Rows are points. The points of each table are mixes of a few directions, plus a little noise. How many directions does each table use, and how many do they share? Where both have some left over, give the other angles between the two spaces (their principal angles), to ten degrees, smallest first.

First (4 x 2)
[[ -7   1]
 [-22   2]
 [ 54  -5]
 [-26   2]]
Second (7 x 2)
[[ 15 -21]
 [ 13 -19]
 [-41  60]
 [  9 -13]
 [ -8  12]
 [  5  -7]
 [  7 -11]]
Directions: first 1, second 1, shared 0; angles 50

First (5 x 3)
[[ 21 -41  27]
 [-15  28 -19]
 [ -8  16 -11]
 [  6 -12   8]
 [ -5   9  -6]]
Second (5 x 3)
[[  2   0   0]
 [ 28   6  -3]
 [ 14   3  -1]
 [ 15   3  -1]
 [-60 -13   6]]
Directions: first 1, second 1, shared 0; angles 80

First (7 x 6)
[[ -3  -3  -6   3  -9   7]
 [ 16  12  26 -12  39 -30]
 [  3   2   4  -2   6  -5]
 [-13 -10 -21  10 -33  25]
 [  3   2   5  -3   8  -6]
 [ 12   8  19  -9  28 -21]
 [-17 -12 -27  13 -41  31]]
Second (8 x 6)
[[ -1   3  -6   0   6  -2]
 [ -1   6 -10   0  11  -4]
 [  7 -31  53   2 -60  20]
 [  3 -13  21   1 -24   8]
 [ -4  18 -30  -1  33 -11]
 [ -3  13 -23  -1  26  -9]
 [ -2   9 -16  -1  17  -6]
 [  1  -5   9   0 -10   3]]
Directions: first 1, second 1, shared 0; angles 70

First (10 x 8)
[[ -2  -2  16 -29 -20  -1  19  31]
 [  9   2 -15  24  14   3 -18 -30]
 [-21  -3  -6  21  31  -3 -11 -10]
 [ 11   1  11 -25 -23   1  13  19]
 [  4   0  -3   4   5   2  -5  -7]
 [-11  -1  -4  11  12  -2  -5  -5]
 [ 25   8   8 -29 -60   1  22  19]
 [  9  -5   2  -4  21   5  -8  -5]
 [ -6   4  -6  13  -6  -3  -1  -7]
 [-18  -3  -3  15  24  -2  -7  -5]]
Second (10 x 8)
[[ 24  -7 -25  18   5  -7 -13  -5]
 [-17   8  23 -19  -4   3  12   5]
 [  1  11  19 -20  -2  -8   8   5]
 [-21  -7  -2   8  -1  14   0  -2]
 [ -7   2   7  -6  -1   2   4   2]
 [-42   6  32 -20  -7  16  17   6]
 [ 46   1 -21   9   6 -23 -13  -2]
 [ 51   1 -24  10   7 -25 -14  -3]
 [-15  -9  -8  12  -1  13  -2  -3]
 [-21  -7  -2   8  -1  14   0  -2]]
Directions: first 3, second 2, shared 0; angles 40, 50

First (11 x 11)
[[ 19  -8  13  -1  13   0  10  -5  -5  -9  11]
 [-60  25 -42   3 -44  -1 -33  17  17  30 -36]
 [  0   0   0   0   0   0   0   0   0   0   0]
 [  0   0   0   0   1   0   0   0   0   0   0]
 [-25  11 -18   1 -18   0 -14   7   8  12 -15]
 [ 16  -7  11  -1  12   0   9  -5  -5  -8  10]
 [ 21  -8  14  -1  15   1  12  -6  -6 -10  13]
 [ -5   2  -3   0  -4   0  -2   1   1   2  -3]
 [-34  14 -24   2 -25  -1 -19   9  10  16 -21]
 [ 40 -17  28  -2  29   1  22 -11 -11 -19  24]
 [ 27 -11  19  -1  20   0  15  -7  -8 -13  17]]
Second (11 x 11)
[[-15   6 -10   1 -11   0  -8   4   4   7  -9]
 [-25  11 -18   1 -18   0 -14   7   7  12 -15]
 [-13   6  -9   1 -10   0  -7   4   4   6  -8]
 [ 12  -5   8  -1   9   0   7  -3  -3  -6   7]
 [-47  20 -33   3 -34  -1 -26  13  14  23 -29]
 [ 45 -19  32  -2  33   1  25 -12 -13 -22  27]
 [  2  -1   2   0   2   0   1  -1  -1  -1   1]
 [ 19  -8  13  -1  14   0  10  -5  -5  -9  11]
 [ 19  -8  13  -1  14   0  10  -5  -5  -9  12]
 [-34  14 -24   2 -24  -1 -19   9  10  16 -21]
 [ 38 -16  26  -2  27   1  21 -10 -11 -19  23]]
Directions: first 1, second 1, shared 1
